Rows are points. Each copy is the shape, with its points in the same order, stretched, turned, moved and blurred by noise. Some copies are also mirrored. Which?

Shape, 9 rows:
[[-3.59  2.48  1.66]
 [ 0.43  1.72  1.05]
 [-0.43 -0.01 -0.40]
 [ 0.17 -1.30 -0.75]
 [-0.47 -0.91  0.81]
 [-1.26 -0.10 -0.10]
 [ 0.92 -0.87 -1.73]
 [-0.36  2.02 -0.71]
 [ 0.65 -0.68 -2.06]]
Copy 1:
[[-3.26 -4.07 -0.40]
 [ 0.62 -1.90 -0.75]
 [-0.87 -0.02 -0.26]
 [-0.50  1.19  0.51]
 [-0.53 -0.24  1.11]
 [-1.71 -0.52  0.08]
 [ 0.12  1.90 -0.60]
 [-0.45 -1.15 -2.06]
 [-0.20  2.01 -0.99]]
Copy 1 is: mirrored
Copy 2:
[[-2.64  2.67  0.66]
 [ 0.94  0.75  0.98]
 [-0.48 -0.06 -0.89]
 [ 0.05 -1.70 -1.77]
 [-0.86 -1.27 -0.38]
 [-0.93 -0.02 -1.24]
 [ 0.92 -1.60 -2.26]
 [ 0.07  1.58 -0.97]
 [ 0.76 -1.16 -2.60]]
Copy 2 is: only turned

Shape:
[[-0.97  2.07 -1.95  1.00]
 [ 0.52  0.44  1.24 -1.43]
 [ 2.29 -0.21  1.71  0.14]
 [-1.77  0.56 -0.53  1.36]
 [ 2.06 -1.62  0.05  0.81]
 [ 0.50  1.53  0.89 -1.98]
 [ 1.59  0.06 -1.06 -2.01]
 [-1.12  1.66 -1.07  0.08]]
Copy 1 (8 x 4):
[[ 1.74  2.62 -1.37 -0.26]
 [-0.14  0.38  1.08 -2.42]
 [-1.93 -0.73  0.92 -0.87]
 [ 2.27  1.44  0.03  0.56]
 [-0.85 -1.55 -0.54  0.00]
 [-0.07  1.31  0.74 -3.11]
 [-0.20  0.03 -1.42 -2.87]
 [ 1.69  2.28 -0.53 -1.02]]
Copy 1 is: mirrored
Copy 2:
[[-1.68  1.30 -1.94  0.35]
 [-0.45  0.14  1.77 -1.34]
 [ 1.47  0.82  2.61  0.38]
 [-2.13 -0.09 -0.59  1.13]
 [ 2.10 -0.37  0.60  1.04]
 [-0.84  1.17  1.51 -1.97]
 [ 1.13  0.37 -0.50 -2.12]
 [-1.82  0.94 -0.82 -0.45]]
Copy 2 is: only turned

Shape:
[[ 1.03 -1.85 -0.19  0.57 -1.00 -1.09 -0.99  0.40]
 [ 1.64 -1.38 -0.29  0.87 -0.52 -0.07 -1.37 -0.19]
 [-1.42  0.51  0.16  0.57  1.91 -1.66 -1.28  2.55]
 [-1.29 -0.52  0.37  2.04  1.02 -1.45 -1.00  0.63]
 [-1.18 -0.93 -0.40  2.08  1.87 -0.13 -0.55  1.21]
 [ 0.30  1.70 -2.15 -0.67 -0.61  0.82 -1.07 -1.30]
 [-1.56  0.24 -1.43 -0.14 -1.21  1.08  0.37 -1.25]
 [ 0.13 -0.79 -1.99 -2.05  0.72  2.23  1.90  0.18]
 [-2.07  1.07 -2.36 -1.32 -1.16  2.67  0.42  0.97]
 [-0.74  0.08  1.54  0.79  1.64  0.46 -1.81  1.55]
 [-2.05  1.47 -0.85 -1.85 -0.97  0.92 -0.01 -1.42]
 [-0.77 -2.74 -1.02  0.60  0.84 -0.55 -2.15 -0.01]]
Copy 1 (12 x 8):
[[ 2.34 -1.61 -1.49  0.33  0.55 -1.34 -0.33  0.56]
 [ 2.48 -1.34 -1.85  0.49  0.29 -0.50 -0.94 -0.26]
 [ 0.43  1.11  0.73  1.50  2.89 -1.66 -1.65  2.04]
 [ 0.41 -0.69 -0.10  2.24  2.03 -2.09 -0.77  0.12]
 [ 0.28 -0.14 -1.41  2.27  2.90 -1.23 -0.87  0.28]
 [-0.48 -0.24 -0.40 -0.28 -1.39  1.82 -1.40 -0.21]
 [-1.65 -0.54 -1.15 -0.23 -0.61  0.40  0.76 -0.98]
 [-0.14  0.10 -2.06 -1.47  1.83  2.55  1.19  0.32]
 [-2.38  1.89 -2.08 -1.11 -0.32  1.25  0.52  0.52]
 [ 1.32  1.75 -0.39  1.04  2.47 -1.50 -1.54 -0.35]
 [-2.17  0.45  0.54 -1.45 -0.80  0.83  0.38 -1.03]
 [ 0.57 -1.90 -2.00  0.03  2.08 -1.57 -1.83 -0.09]]
Copy 1 is: mirrored
Copy 2, 12 rows:
[[ 1.50 -2.00 -0.68  1.92 -0.27 -0.77 -0.07  0.37]
 [ 1.70 -1.83 -0.03  0.97 -0.38  0.27 -0.94  0.13]
 [-2.25 -0.68  0.12  0.74  2.68 -1.67 -1.98  1.49]
 [-2.00 -1.35  0.21  1.07  1.41 -0.74 -0.67 -0.49]
 [-2.52 -2.03 -0.02  0.23  1.60  0.11 -1.08  0.33]
 [ 0.92  0.44  0.54 -1.83 -2.03 -0.70 -1.60  0.04]
 [-0.71  0.19 -0.69 -1.18 -2.42 -0.33  0.33  0.07]
 [ 0.31 -0.81 -1.46 -3.41 -0.53  0.60  0.59  2.08]
 [-1.61  0.96 -0.87 -2.12 -2.80  0.00 -0.35  2.74]
 [-1.56 -0.18 -0.56  0.84  2.03  0.96 -2.34  0.81]
 [-0.30  2.16 -1.52 -1.97 -1.74 -0.58 -0.35  0.38]
 [-0.50 -3.45 -1.91  0.63 -0.18 -0.18 -1.55 -0.53]]
Copy 2 is: mirrored
Copy 3, 12 rows:
[[-0.34 -0.45  0.73  0.74 -0.51 -1.42 -1.46  1.73]
 [ 0.63 -0.88  0.62  1.47 -0.74 -0.18 -1.76  0.95]
 [-1.04  0.26 -0.50 -0.20  2.95  1.04 -2.14  3.39]
 [-1.76  0.24  0.57  0.93  2.32  0.05 -1.92  1.48]
 [-1.73 -0.64 -0.38  1.55  2.48  1.11 -1.15  1.56]
 [ 0.46  0.60 -1.53 -0.54 -1.75  1.70 -2.69 -0.17]
 [-1.79  0.30 -0.64 -0.69 -1.42  1.51 -0.84 -0.78]
 [ 0.42 -1.49 -2.13 -1.73 -1.02  1.49  1.60  0.68]
 [-1.77  0.24 -1.92 -1.83 -2.16  3.35 -0.11  1.35]
 [-0.03 -0.09  1.06  0.43  2.13  2.20 -1.34  1.82]
 [-0.81  1.21 -0.38 -2.54 -0.95  2.10 -1.23 -0.72]
 [-1.42 -2.71  0.50  0.30  0.66 -0.14 -2.65  1.28]]
Copy 3 is: only turned
Copy 4, 12 rows:
[[ 1.63 -2.17  0.05  0.14 -0.79 -0.13 -1.43 -0.15]
 [ 2.10 -1.01 -0.09  0.57 -1.07  0.65 -1.48 -0.69]
 [ 0.23  0.60 -0.55 -1.08  2.03 -1.30 -1.42  2.48]
 [ 1.52 -0.70  0.26 -0.25  2.22 -0.04 -0.83  1.16]
 [ 0.48 -0.27 -0.83  0.66  2.05  0.68 -0.72  1.49]
 [ 2.19  0.90 -2.32 -2.34 -0.92  0.39  0.35 -1.73]
 [ 1.05 -1.05 -1.23 -2.04 -0.23  1.02  1.99 -1.17]
 [-1.99  0.09 -2.95  0.51 -1.97  0.60  1.26 -1.55]
 [-0.46 -0.09 -3.03 -2.68 -1.46  1.17  2.25  0.99]
 [ 0.19  1.13  0.78 -0.53  0.91  0.79 -1.34  1.83]
 [ 0.19  0.06 -0.82 -3.50 -0.22  0.46  1.83 -1.41]
 [ 0.59 -2.21 -1.08 -0.26  1.70  1.02 -2.32 -0.33]]
Copy 4 is: mirrored
